Every row gives one point. Examples show where two turns around zero, p and q, send a point. Where does a point land after both, in the order given? Backwards means that the second turn is done in reverse. Each puzzle has new turns, and all numbers are rounded.

Turn p:
[  0 -48] => [-29 -38]
[-7 24] => [ 9 23]
[-5 14] => [ 5 14]
[11 11] => [15  2]
Turn q:
[ -9 -21] => [19 12]
[-13  24] => [ -3 -27]
[16 19] => [-24  -7]
[-23 -30] => [36 12]
[29  7] => [-28  11]
Where do these land?
q, then p: [ 5 44] => [-43  -9]
q, then p: [ 8 -4] => [1 9]
q, then p: [-13  -8] => [ 12 -10]
q, then p: [  0 -32] => [31 10]

Turn p:
[-24 -22] => [ 28 -17]
[40 18] => [-29  33]
[-16   4] => [  1 -16]
Turn q:
[ 13 -31] => [  2 -34]
[-7 48] => [ 9 48]
[13 10] => [16  5]
[ 14 -23] => [  6 -26]
[-33  -4] => [-33   7]
Where do these land?
p, then q backwards: [  4 -13] => [ 8 11]
p, then q: [28 19] => [-18  29]
q, then p: [-18  20] => [-21 -17]
q, then p: [29  4] => [-3 29]
q, then p backwards: [-42 -31] => [-1 52]

Turn p:
[-19  14 -13] => [ 12  20 -13]
[-22   4 -30] => [26 27 -1]
[  1 -38  32] => [  7 -49   5]
[ 30  40 -13] => [-39  34   5]
[-16  -1  10] => [  9  -7 -15]
[ 26 -19  14] => [-15 -25  20]
Turn q:
[ 10 -11 -16] => [  6 -15 -14]
[-48   9  10] => [-1 50 -2]
[ 21 -31  -1] => [-18 -27 -18]
[17 33  7] => [13 -7 35]
Where do these land?
p, then q backwards: [ 4 36  9] => [-21 -28  12]
q, then p backwards: [-17  18  11] => [  7   5 -26]
p, then q: [  2 -29  21] => [-26 -12 -22]
q, then p: [ 11 -25 -41] => [15 13 45]

Turn p:
[-23 -26  22] => [-22  30 -18]
[ 24  -4 -30] => [ 28 -24 -12]
[ -9  -6 -23] => [23  9 -5]
[ 8 36 31] => [-29 -14  35]
Turn q:
[-7  9 14] => [ 9  2 15]
[-16 -16  38] => [  7 -30  32]
[ -8  33 -20] => [-1 39  1]
[ 16  22 -13] => [ 12  23 -16]
[ 15 -48 -19] => [-27 -33 -32]
Where do these land?
p, then q: [  7 -18 -13] => [ -8   5 -21]
p, then q: [ 10  12 -44] => [ 22 -23 -34]
q, then p: [-44  28   2] => [-39   6  34]
p, then q: [ 19 -12  19] => [-29  -1   6]
p, then q backwards: [ 7 -9 35] => [-14 -21 -26]

Turn p:
[-29  24  24  -9] => [ 23  13 -28 -24]
[  3   6  -7 -10] => [ -4  -9   2 -10]
[  6 -29 -23 -11] => [-18 -28   2  21]
[  6 -13 -42   3] => [ -2 -34  24  15]
[ 21 -11 -13 -12] => [-24 -13  10   3]
[-10  37  47  21] => [ 26  53 -10 -24]
[  2 -14  14  19] => [ 1 19  0 20]
Turn q:
[ 21 -17  19 -22] => [ 14   3 -11  35]
[-6 38 12 -3] => [ 22 -13 -17 -26]
[ -5 -19 -17  -2] => [-20  -3  13  10]
[-13   0  11  12] => [11  5 14 -9]
[  0   0  18 -36] => [ 21 -24  -9  23]
[-11  30 -23  48] => [-18  19   4 -56]
[ 14 -33 -20   3] => [-29  14   8  24]
Where do these land?
q, then p: [-13 -37  18  -3] => [ 4 42  5  7]
p, then q backwards: [ 12  37 -10  31] => [-30  -8  25  31]
p, then q backwards: [ -4 -13  24 -16] => [ 28   8 -13  -1]
p, then q: [-25   2   7  -6] => [-23   3 -13   5]
p, then q backwards: [ 25  20 -46  11] => [-55 -14  -2   3]
q, then p: [  5  -9   7 -16] => [ 3  6 13 13]

Turn p:
[  9 -10   5 -18] => [13 18  2  7]
[ 23  48 -23  22] => [-10 -20  26 -52]
[ -2  -8  -8 -23] => [22  3  4 11]
[-13  10 -13  17] => [ -7 -25  -3  -7]
[ 2  6 36 -7] => [-21  23  14  15]
[ -3 -43  19  -4] => [  3  24 -31  26]
[-15  -4 -15  13] => [  1 -22 -13   0]
Turn q:
[ -4 -44  18 -19] => [ -6   4 -42  28]
[-4 16 30 34] => [47 -7  6 -8]
[ 18  12 -23 -18] => [-26  18  17  -6]
[-3 -1 -8 13] => [  2 -11  10   5]
[ -7  18 -17 -10] => [-17  -4  10 -19]
Where do these land?
q, then p: [ 9 15 -5 18] => [-12  22   5   4]
q, then p backwards: [ -6  21 -37  -7] => [ 3 39  9 17]
p, then q: [-19 -19  47   1] => [ 19 -42  23 -16]
q, then p: [ 2 15 19 -6] => [13  6 19 -8]
p, then q: [-24 -15  -9   1] => [ -2 -11  13  24]
p, then q: [ 15 -20  22  -2] => [ -1  -6  22 -25]
q, then p backwards: [ 24   2 -37  -6] => [-3 27 35 -4]

Turn p:
[  0 -21 -36  11  -4   0] => [  1  26  -3   6 -26 -22]
[ -1  13   6   0  23 -29] => [ 26   2 -13 -21  15   8]
[ 19  15 -35   7  -9  40] => [-20 -14 -22  21 -45  -3]
[ 13  20  27  -9 -24 -31] => [ -6   2 -20   8  47  15]
[-13 -13   5 -32  30  15] => [-10  -8  24 -40 -12   7]
[-38   6   9  18 -19  26] => [ -1 -32  22  21   3 -30]
[ 20 -21  22   6   2 -22] => [11 27 11  5 18 24]
Turn q:
[ -7   6  17 -36 -25   9] => [ 20  30  20 -10 -16  18]
[ 48 -39  -2  18  21 -13] => [-18 -50 -35  -5 -20  18]
[ 20  23  18 -14   6  -4] => [17 -5 10 23 -2 24]
[-34  14  -8  -4   0  30] => [ -8  42   3   9  10 -19]
[-32  20 -23  14 -20  26] => [-26  33  22  -1  22 -23]
[ 11   3 -10  -3  -7 -19] => [  2 -19  15  -3  -7  -2]
[-27  -1 -17  -5  10   0] => [  2  12  -2   2  -2 -31]
[ 21 -26  25  31  15 -29] => [  9 -44 -33 -15  15  15]
Where do these land?
p, then q: [ 22   6  -1  25 -33 -33] => [-27 -24   1  34  24 -19]
p, then q: [-21 -28  -1  15  12  40] => [ 20  -1   2 -36  17  34]
p, then q: [ 8 23 -3 15 18  3] => [-26  -6   1  -9 -17   8]
p, then q: [  0  16  18 -25  -3  25] => [  3  24 -25 -20  -8 -13]
p, then q: [-28   0   0  10  13 -32] => [ 15 -29   2  21 -21  12]
q, then p: [ 28  12   7  11  23 -18] => [ 11  21  23  17 -24   1]
q, then p backwards: [-40 -20 -29 -17 -22   3] => [-29 -32 -36 -18   9  -9]
q, then p: [ 32  -9   9 -35  -7  13] => [-31 -18   4  36  -4  -7]

Turn p:
[ -2  12  -2  28   4 -21] => [ -9  -2 -18  21  -8  22]
[ 16 -15  19   6  23 -14] => [-12   8  -3   6 -35 -11]
[ 29  14   8 -27  11 -15] => [ -9 -24  29  -4 -25  -1]
[-23  11  27  19  19 -13] => [ -7   2 -35 -12 -23  18]
[-15   3 -26  20 -23  37] => [ 21   0 -18  11  47  -8]
[-10   4 -16  22   4  20] => [  0  -4 -24  10  22  -8]
[ -1 -13  17 -30 -31  11] => [ 31  14  27 -24   3  -2]
[-27  -2 -17  -4  -9  14] => [  0   8  -7 -13  32   2]
[ 33 -14 -10 -33   2 -18] => [-15  -1  47   5 -13 -12]
Turn q:
[-10 -21  33 -13  -4   9] => [ -2 -38  -5 -20   3   5]
[-10   6  19 -17  12  -3] => [-10 -14  -7 -14  -6 -19]
[-23  38 -36   7  -7  14] => [ -6  42  19  -4 -37   4]
[ 8 -3 19  6 18 10] => [ -1 -14  15  -6  17 -13]
[-12  -2 -18   7  39   8] => [ 28   9  19  -4  -7 -28]
[  6  -3   4   8 -34 -23] => [-11   9 -26   2  13  28]
[ 41 -15 -22   2 -24 -14] => [  3   5 -14  46  16  24]
Where do these land?
p, then q backwards: [ 26  -1   8 -10 -32 -25] => [  4  -7 -29  11  -4  38]
p, then q backwards: [-24  -9   9  -7   9   5] => [-20  10   9   8  -2 -15]
q, then p: [-29  45  14  15   7 -23] => [-19 -24  16 -35  12  36]
p, then q: [ -4   5 -16  -4  30   6] => [ 22   3 -18 -15 -13  -5]
q, then p backwards: [  7 -13  -7 -10  -3  33] => [ 27  19   3  -8 -10 -14]
q, then p: [-23 -15 -19   3   0  14] => [26 -9 21  7 -5 -8]
q, then p: [ 48 -12  11  13 -11 -11] => [-24   1 -42   9  -4 -23]

Turn p:
[ 13   3 -10 -10 -13 -13   5  -6] => [  9  -8  12  -5 -21   1  -4   0]
[  0  -1  20  16  -9  -9   8 -16] => [  2  16 -11   2 -14   2   8 -22]
[ -4  -7  26 -22   8 -10  -6   0] => [18  6 -2  0  6 23 22  6]
[ -2 -10  19 -25  22  -3  24  -3] => [ 19  12   5 -25  16  26   6  -4]
[  7 -28   9  -9  22   6  -2  17] => [11 -9  9 -7 33  1 19 -3]
[-12   8 -25   7  -8 -15  -5 -13] => [ -3 -17 -16   4 -20   0 -20   1]
[  7  30  -3  30  -3  -4 -10  -5] => [  0  16 -10  24 -14 -23 -19  -1]
[  2 -13 -10  -5   6  48 -13  13] => [-28  -4   8 -14  28 -21  13  22]
[-11  19 -25  18 -25   0  -1  13] => [-27 -10   5  21 -15  -6 -25   0]
Turn q:
[ 41  15 -12  -4  14  -3  -1  15] => [ -9  -4  15  11 -27  20 -18  25]
[-14  -2 -17   2   4   5   6  -2] => [  0 -10 -18   3   1  -4  -6  -8]
[ 28  28   5   4  -3 -17   0   4] => [-15   3  19 -17  -8  13 -13  26]
[ 17   4   0   9  18 -30   2  17] => [ 14   0   1 -15 -16  26  -4  22]
[-38  -3   5 -13  -6  15 -15  -3] => [-10   1 -17  11  27  -6  23 -19]
[-23 -27   9 -25 -14  13   2  -6] => [ 11  20 -11  21  20 -21  14 -15]
[-13  -8  15   9  -2  22   6   5] => [  9  -6  11   6  17  -1   1 -23]
[ -5   3  -5   4 -13  -5  16  -6] => [  2   0  -5 -10   8 -12 -14   2]
[-22 -26  -2   4 -22  16 -19  -8] => [  7 -12  -4  11  14 -31  27 -13]
[ 30  15   2   9  24 -16   4 -17] => [ -9   9  10 -22 -35  15 -12   4]
Where do these land?
q, then p: [ 19 -13 -19 -20  -7  -4  13  14] => [ -2  -7  10  34   1 -20  -4  -5]
p, then q backwards: [ 23  -5   1 -13  13 -23 -15 -14] => [  2 -35  -5  16   0 -16   0  10]
q, then p: [  7  10 -28  -5  17   5 -17  16] => [-34 -17   0   3   9  -8   3 -14]
p, then q: [-18 -16  -4 -16  17  17  -7  17] => [ 15   0 -12  20  -6  25  -1 -18]
q, then p: [ -3 -19  19  15  20  12   9  17] => [  5  19   1 -20  -6 -27  18  -4]
p, then q backwards: [  7 -23   5  15  -1   9 -19 -14] => [-21 -14 -10   2  -9   0 -19 -17]
q, then p: [-20  21  18  -9   0 -10 -11  12] => [ -6  12  -1 -17  26   6 -16  12]
p, then q backwards: [-18  16 -15  11 -19 -11   6  -4] => [ 13  14 -21  -5  19  12  10  -5]
q, then p: [ -3  21  15  19 -28   9  16 -16] => [ 28   1 -21   1   8  25  15  16]
p, then q: [  5   9   8   3 -11  -4  26 -27] => [-31  11   1   1  11 -20  -2  10]

Turn p:
[ 5 19 -2  8 -4 15 18 -1] => [ 14   6  10  19 -17  -2  -1  -4]
[-10  27   7  -8 -11 -10 -14  -7] => [  2 -13  -9  16   0  21  13  18]
[  5  10 -21   6 -23   6  -3  -6] => [  2  -5  10  12 -10   3 -21  19]
[ 20  16   8  -9   5  -1  -1 -10] => [ -7 -14  -5   8 -20   8   7 -10]
[-13  -2 -30  11  -3 -10  18  32] => [  7  40  15 -15  -5  -3  -4  23]
[  1 -16   9 -48   7  15 -35  -8] => [-24 -46  -9 -12  12 -25  22   9]
[ -9 -16  -8  15  13  15 -20 -10] => [ 11  -7 -20  -7  13 -19 -19   0]
[-11 -17  17   9   0  -5   8   2] => [  3   9   4  -4  22   3   1 -15]
[ -5 -15   6  13  12 -15  18 -10] => [ -8  22  -8   1  12   3  -6 -21]
[ 18  -7  14   3   5 -10  11  19] => [ -1   8  12 -19  -8  10   8 -20]
Turn q:
[-15  16 -15   3  11   6 -19  -4] => [  8  -3 -19 -19  12  10  13   7]
[-21  11 -14  16  13  13  18   0] => [-14   2 -25 -23   0 -16  -5   6]
[ 16   4 -12  15 -23  13 -22  13] => [ 30 -27  -1  -1 -15   3  -2  12]
[ -5  12  13 -12  -1 -30  22  14] => [-21  14  -6  34   7  -7   2  10]
[  7  -6 -15 -19  -2   8  -6   7] => [ 8 -9 14 -4 18  2 -9  8]
[ 18 -17   8 -10   1  14 -22   5] => [12 -7 28 -6 -5 22 -5  1]
[ 15 -15   3  10  -5 -29  23  -1] => [ -8   8  15  22 -12 -29   9  -5]
[ 20   7  17 -21  13  -5   3  13] => [-2 22 16 16  3 14 -9 17]
[-15  14   9   0  -3  -3   7 -27] => [ -1  14 -22   2   5   1   1 -24]
[-21 -26   7  18  -3  13  -4 -20] => [-12 -14   0 -22 -14   1   5 -32]
Where do these land?
q, then p: [ 14 -13  15  12   1 -15  11  16] => [15  6 14  5 17 23 -1  1]
p, then q backwards: [-18  -2 -16 -27  12  11 -17  15] => [ -3   5 -32  19  15 -13   4  17]
q, then p backwards: [-10   9  13  20   1   9   8  17] => [ 14  11 -20  -6   9 -10 -11 -10]
q, then p: [  0  20  -6 -14   2  -6   1  -7] => [  6   7 -13  -3 -21  -4   0   0]
p, then q: [ 17   7 -11 -26 -10  14  -5 -37] => [-19 -35  -1  -3 -16  -9  25 -17]
p, then q: [ 10  -3   8   5 -23 -15 -23  12] => [ -7  -7  21 -14   3  22 -21   1]
p, then q: [ -2 -11  -4  19  12 -17 -11   1] => [ 15   1  -1 -12  24   7  -2   9]
p, then q: [  3   6 -29 -12  -1  16  17 -15] => [ -3 -18 -17  20 -14  -2  23   2]
q, then p: [-24 -16  14  11   9 -20  12  10] => [ 4 24  3 19 28  0  3 11]
p, then q backwards: [  9  13  -3 -10  15  29  10 -16] => [  6  -5   2  23 -26 -18  15  -2]
p, then q: [  1 -10  21  22 -19  -7  -2   5] => [  9  17  12 -20  -5  21  -9  -6]
